Every row gives one point. Each copy is the shape, with its points in the same order, turned, moved and blurred by noise. Is it also mirrored, or only turned?

Shape, 8 rows:
[[ -4  66]
 [ 16 -34]
 [ 20 -43]
 [ 49   4]
 [-24 -19]
 [-12 -42]
 [ 12  57]
 [ 25  31]]
Copy 1 (8 x 2):
[[ 53  21]
 [-41 -18]
 [-51 -17]
 [-27  32]
 [ -6 -41]
 [-34 -45]
 [ 37  30]
 [  7  28]]
Copy 1 is: mirrored
Copy 2:
[[ 54 -40]
 [-18  41]
 [-21  50]
 [ 29  41]
 [-29  -1]
 [-38  24]
 [ 48 -16]
 [ 48   6]]
Copy 2 is: mirrored
Copy 3 (8 x 2):
[[  9  76]
 [ -6 -28]
 [  0 -37]
 [ 42  -1]
 [-38   0]
 [-36 -27]
 [ 21  63]
 [ 27  31]]
Copy 3 is: only turned
Copy 4 (8 x 2):
[[ 70  18]
 [-21 -30]
 [-26 -36]
 [ 24 -48]
 [-14  13]
 [-34  -6]
 [ 68  -2]
 [ 46 -18]]
Copy 4 is: only turned

Shape, 9 rows:
[[ -3 -56  23]
 [  5  50   3]
 [ 24 -28 -11]
 [-21 -26   1]
 [ 29 -91  12]
 [-17  -9  -5]
 [ 40  40  17]
 [ 18  -7   3]
 [-50 -25 -27]]
Copy 1 (9 x 3):
[[ 22 -27  59]
 [-33  18 -18]
 [ 34   8  22]
 [ 10 -33  21]
 [ 64 -11  80]
 [  5 -24   5]
 [-29  48   6]
 [  9  11  18]
 [ 18 -60  -8]]
Copy 1 is: only turned
Copy 2, 9 rows:
[[ 12  63 -11]
 [  3 -31  49]
 [ 42  21  -4]
 [ -4  24 -15]
 [ 51  82 -22]
 [  1   2  -5]
 [ 31 -11  67]
 [ 28  12  20]
 [-21  -1 -43]]
Copy 2 is: mirrored
Copy 3:
[[ 11 -28 -55]
 [-16  23  40]
 [-16  14 -44]
 [ 25   1 -29]
 [-12 -26 -95]
 [ 19  12 -16]
 [-48   8  26]
 [-16   7 -16]
 [ 57  25 -28]]
Copy 3 is: mirrored
Copy 4, 9 rows:
[[ 26  60 -10]
 [  6 -46 -15]
 [ 26  21  22]
 [ -5  32  -8]
 [ 49  82  24]
 [ -7  14  -4]
 [ 43 -45  -6]
 [ 24   5   7]
 [-46  40   2]]
Copy 4 is: only turned

Shape:
[[ 35  56  42   8]
 [ 34  29  35  30]
 [ 25  44 -17  -8]
 [ 28  35  56  -2]
 [-48   2 -12 -48]
 [-36 -29 -51  12]
 [ 23  10  14 -12]
 [-56  -9 -53   9]
 [-25 -36 -44 -39]]
Copy 1 (9 x 4):
[[ 56 -40  10 -15]
 [ 32 -46   8   5]
 [ 34 -11 -34 -33]
 [ 51 -24  29  -4]
 [-19  50  16 -57]
 [-70  12 -30 -28]
 [ 22   0   1  -7]
 [-66  11 -25 -60]
 [-41  63 -17 -22]]
Copy 1 is: mirrored
Copy 2:
[[ 41 -18 -57 -14]
 [ 40   3 -31   8]
 [-11 -50 -35  13]
 [ 44 -15 -36 -22]
 [-62 -25  18 -38]
 [-69  -3  25  30]
 [  8 -26  -4 -11]
 [-83   1   9  22]
 [-69 -29  51  -1]]
Copy 2 is: only turned
Copy 3 (9 x 4):
[[-20 -15  56  64]
 [-21 -35  58  35]
 [ -9  26  40  19]
 [  1 -34  44  61]
 [ 27  14 -44  18]
 [ -7  -3 -27 -55]
 [ 18 -18  35  20]
 [-24  13 -46 -42]
 [ 43  20 -27 -35]]
Copy 3 is: mirrored

Shape (11 x 6):
[[ 29  53  31 -24  33  14]
 [-20 -10 -20  16  50 -43]
 [-40  -6 -40  12 -49  16]
 [-52 -16  11  18   9  20]
 [  4  30   2  45 -65  47]
 [ 28 -20 -22 -27 -45  -8]
 [ -5  -5 -26  31  24 -37]
 [ -6  32  26  45  18 -16]
 [  3  -7   3  81  -9  10]
 [-36  12 -16  54 -38  75]
 [ -8 -30 -42 -17 -62 -39]]
Copy 1, 11 rows:
[[ 27  28  31 -25  -9  69]
 [-15  -1 -17 -63   7 -19]
 [-38  15  18  45 -22 -39]
 [-16 -33  45   1   6 -16]
 [ 38  20  39  69 -50 -21]
 [-29  21 -31  46  -9  22]
 [ -4   5 -24 -37  -7 -24]
 [ 39 -14  15 -30 -34   4]
 [ 54 -31   1  16  -8 -41]
 [  8   5  70  61 -10 -60]
 [-58  11 -48  42 -30 -12]]
Copy 1 is: only turned
Copy 2:
[[-52 -59 -33   9 -12 -34]
 [ 27 -37  43  23 -48 -21]
 [ 19  32  19 -17  27  27]
 [ 40   5  -1  16  19 -31]
 [  6  -5 -54 -21  41  51]
 [-37  38  -5  -4 -34  23]
 [ 26 -29  26  11 -42   9]
 [ 31 -55 -25  -9 -21 -11]
 [ 56 -27 -33  17 -10  40]
 [ 34   0 -28  13  72  36]
 [ -4  59  29 -27 -37  29]]
Copy 2 is: mirrored
Copy 3 (11 x 6):
[[ 35 -40   9 -37   0  24]
 [-35  24  -3  16  32  63]
 [-59  35  31   2  10 -47]
 [-17   7  41  46  22  -4]
 [  1   5  -2  -8  16 -95]
 [-19  54   8 -30 -41 -14]
 [-26  33 -15  10  32  31]
 [  4 -22 -27  19  31   9]
 [ 10  32 -23  37  47 -32]
 [ -9  12  41  13  54 -83]
 [-69  63  -4  -5 -43 -19]]
Copy 3 is: only turned

Shape, 13 rows:
[[ -6 -15  63  26  16 -32  12 -74]
 [-19  12 -26   4  16 -20  22   7]
 [ -9  21   8  61  17  25 -10   1]
 [ -2 -12  -7   3   9  27   5   5]
 [ 17 -21  11  95 -38  24 -35   2]
 [ -6  -2 -22  19 -44  22 -10 -59]
 [-17 -20 -22  -9  -5 -17  27 -19]
 [ 46   9 -21  -8   9  11  15  14]
 [  5   6  17 -18 -32  25  27  16]
 [ -1 -23  16 -18 -49 -11 -11 -20]
 [-23  -7   2 -16  -3 -56  -1  -7]
 [-13 -25   3  -5   6  31 -56 -14]
 [ 27 -17  17  29  12  21  25 -62]]
Copy 1:
[[ 77  27   1  42  50  20  22   7]
 [ 10   3  35   4 -14 -39  24  13]
 [ -8 -17  11  24  32 -15 -10 -36]
 [ -5   7  20  -5  -6   2 -12   5]
 [ 10 -58 -23  -1  16  31  -2 -73]
 [ 26  11  22 -54  37  17  10 -28]
 [ 34  17  35 -21 -18  -6  19  16]
 [-23 -27  20 -13   0   6   7  46]
 [ 11  -2 -13 -32   0 -15 -30  31]
 [ 38  23 -26 -45  -3  19  18   9]
 [ 36  34  -3   3 -19 -23  54  13]
 [-21  43  -4  -7   6  34   4 -27]
 [ 39  -4  34   7  48  45  -6   8]]
Copy 1 is: mirrored
Copy 2, 13 rows:
[[-34 -43  61 -44  22 -16 -45 -22]
 [-24  -5 -46  -9  -5  -3 -17   9]
 [ -7 -22 -10  33  27 -39 -11 -35]
 [ 28 -13 -26  -3  12  -9   4  -7]
 [ 10 -32  29  80  45   7   9 -33]
 [ -8 -19  17  -5  77   6  24  15]
 [-14 -20 -22 -33  16  23 -10  20]
 [ 20 -14 -18  -5 -22 -24  38  18]
 [ 18   4 -15 -22  -1  21  41 -29]
 [ -4  16  24 -17  24  43  10   3]
 [-34  14  -5 -21  -3  25 -35  15]
 [ 39  28  11   8  44 -13 -24   9]
 [  8 -55  25 -26  31 -25   1   0]]
Copy 2 is: mirrored
Copy 3, 13 rows:
[[-13 -16 -35  11  59 -65 -29 -44]
 [ 16  34   9 -38   8   4 -15  -3]
 [ 30  27  44  19  11 -41  11 -25]
 [  2  -1  20  -5   6  -2  19   8]
 [ 33   8  54  83  29   1   0 -36]
 [ 35 -49  23  -1  19  13  -6 -54]
 [  4  -5  -9 -31  30  18  -8  -7]
 [-18  24   6  -7 -34  16  19 -23]
 [-36 -15  45 -12  -3   9  -8  -4]
 [-11 -43   3   9  11  18 -39  -6]
 [ 11   6 -25 -23  17   3 -58   8]
 [ 37 -41   5  23 -13 -18   5  21]
 [-10 -16 -10  13  35 -26  29 -58]]
Copy 3 is: only turned

Shape (13 x 9):
[[  8  -6 -16 -45 -42 -17   8  28  16]
 [  3   1 -36 -31  48   7  20  38  -8]
 [  2  14 -64 -58 -25  48   3  21 -45]
 [ 56  18  -8 -11  -1  -4 -40  46 -44]
 [  6   3  42  -3  -3  69  31 -27 -17]
 [ 10  28  18 -42   5 -30   1 -46  40]
 [-16  14 -27  -9 -14  -2 -25 -24  26]
 [ 33 -12  66 -34  11  18  -7 -26  -6]
 [  7  56  54 -10 -10  53   4  42  18]
 [-43  43  32 -21   7   6  46  14 -11]
 [-14  -4  29 -33   8  34 -39  25  11]
 [-82  43  -1  -4   6 -12 -48 -61  37]
 [ 43 -27 -33 -12  16   0 -20  37 -37]]
Copy 1, 13 rows:
[[-18 -24 -42  33 -29 -23 -25 -28  39]
 [-52 -53  11  -4   0 -16   1 -41  -8]
 [-95 -13 -38  21 -18   2  29   2  22]
 [-28 -90 -62  15 -17   9  -1  12 -21]
 [-16  29 -35  24   4  62   4 -42 -38]
 [ 16   3 -48  28  50 -45 -34 -39  -8]
 [-11   9 -29  -6  14 -22 -32  12  13]
 [-11 -16 -61  46  19  27 -41 -48 -55]
 [  1 -30 -66 -11  30  71  -3 -58  22]
 [  2 -16   9  35  41  36   4 -50  28]
 [-40 -27 -44  -1  15  38 -61 -27   4]
 [  8  35  -4  -7  82 -10 -65  32  25]
 [-48 -69 -28  12 -42  -9  -9  -2 -34]]
Copy 1 is: mirrored
Copy 2 (13 x 9):
[[ 42 -30 -14 -32  23  -6 -48   5  19]
 [ 41  28  20  -2   8 -21  -7 -32  42]
 [ 75  32   2 -75 -31  14   0  -4  27]
 [ 65 -17   8 -18  -6 -44  22  50  54]
 [ 12   3  68 -22  18  30   5  40 -23]
 [-36  -7  17 -10  36  -1 -68  41  53]
 [-19 -16   9 -53  -3 -24 -38   6  22]
 [ 14 -11  66   2  55  25 -27  60  29]
 [ 28  31  15 -33  63 -38   7  59 -30]
 [ -6  25  -6 -22  64  16  21   7  20]
 [ 35 -10  50 -55  51 -36 -16  20  23]
 [-91 -13  18 -95  35 -22 -30   6  37]
 [ 67 -18  30  -4 -26 -29   8   8  52]]
Copy 2 is: only turned

Shape:
[[-49  17 -35 -45 -14  -5  26  33 -57  36  27]
 [ 47   3   3  21  43  29 -25   5  50   2 -29]
 [-10   1  -8 -34 -36 -15 -29 -18 -59  16  47]
 [ 17 -32  17  11  11  59 -36  30   8 -26  -3]
 [ -6 -27  22   5  61  37 -47 -18  48  12 -25]
 [ -1  58  14 -22 -35  33 -12  -6  -3   8   8]
 [ -2  10  28  45  41  18 -63  21  27 -24 -13]
 [ 11  20 -24   0 -26  49  -3   7 -21 -26 -16]
 [ 48 -13  28  63  33  33 -13  20  31  33   7]
 [-39 -31 -18 -28 -64  -9 -15   1  -7  44   3]
 [-35  -4 -60 -15 -30  -4  14 -38 -36  12  48]
 [-22 -10   0 -35 -37 -47  26 -12 -36 -14  -3]
 [-46   1 -26 -14 -42 -16  11  10  14  -1  54]
 [ -2 -16  63  12  29  57  -3 -14  24 -16  -3]
 [ 58  -3  20 -16  39  44 -33  26  49 -18  13]]
Copy 1:
[[ 42 -10 -38 -13  69   6 -40  31 -39  17 -37]
 [ -2 -22  -5  15 -28  42  37 -38  17 -33  49]
 [ 14  20 -27 -32  65 -39  -3   6 -14  34   3]
 [  6 -11  13  -9  16  16  58  10  44 -51  15]
 [-17 -31  -7  19  13  39  95 -40  -9 -37  25]
 [ 21   2 -47 -29  -6  17  23  45  -4  30  26]
 [-21 -49 -19 -39  -9  18  51 -16  13 -65  31]
 [ 22  37  -6 -20   8  21   7  43   3 -28  28]
 [  5 -73  23   5   2  34  27 -13  33 -20  69]
 [ 38  -5  30 -23  35 -13  24  14 -47  35 -25]
 [ 29  16 -18  11  58 -40 -26  24 -65   8  22]
 [-24  22  -2 -15  27 -14 -33   8 -35  33 -34]
 [ 30 -24 -12   6  10 -51  -9  33 -40  -1 -20]
 [-46 -36  -8  17  12  33  63  26  25 -17  25]
 [ 14 -20 -17  25 -20  17  50 -22  65 -27  27]]
Copy 1 is: only turned
Copy 2:
[[ -5  59  16  84 -16   1 -20 -17 -17  12 -35]
 [ 35 -59  10 -57   4   9 -10 -20  30  -5   8]
 [-36  38 -19  21 -13 -65  -2  27   1  -5 -49]
 [ -3 -44  19 -58 -20 -24 -14 -47 -11 -37 -16]
 [ 53  -5  40 -75  -5 -26  -9 -30  49 -26  17]
 [-21   4 -20 -18 -42  -6  22 -11  -3  31  -9]
 [ 18 -46 -20 -50 -15 -41  -2 -50  32 -45  33]
 [ -7 -17 -23 -18 -22  -8 -38 -46 -14  31 -23]
 [-13 -59  20 -52 -10  22 -20   9  29 -57  23]
 [-42  74   6  -4  37 -14   3 -22 -17  -6 -35]
 [ 11  65 -43  16 -16 -21 -40  20  -9  -8 -59]
 [  3  37  -8  23  22 -60 -26  17 -51  17 -16]
 [ 17  52 -33  13  -4  -6   7  -2 -49 -42 -19]
 [ 12 -15  31 -66 -51 -35 -20 -15  -2 -17  31]
 [ 35 -74  27 -61 -24  -9  28 -17   5 -31 -26]]
Copy 2 is: only turned
Copy 3, 15 rows:
[[-37 -74 -24  14 -34 -19  33  24  -7  16   6]
 [ 74  33 -16  -1  53  33   8 -21  21   4  27]
 [-60 -11  18  36 -19 -10  52 -14   3  -2   1]
 [ 11  23 -14  12  31  56   9  -4  30 -12  73]
 [ 37  28 -31   6  58  62  21 -12  69   2   1]
 [ 25  12 -17  36 -55   0  38 -12  16 -11  20]
 [ 42  35  -7  28  50  21 -19   7  59 -40  31]
 [ 22  11  13  23 -32  22  10  10   3  25  54]
 [ 37  58 -60  -2  69   2   8 -10  10  -4  42]
 [-40  -1  -7  -6 -22  27  68  42 -13 -10 -17]
 [-51 -13   1  45 -21  11  19  16 -25  48 -27]
 [-38 -21  22 -25 -42  11   1  -4  -7  -8 -22]
 [-28 -22 -22  35 -18  27   9  23 -42 -23 -21]
 [ 13  43 -54   3   5  55 -14 -28  56 -10  32]
 [ 53  11 -26  20  48  52  16 -58  14 -23  55]]
Copy 3 is: only turned
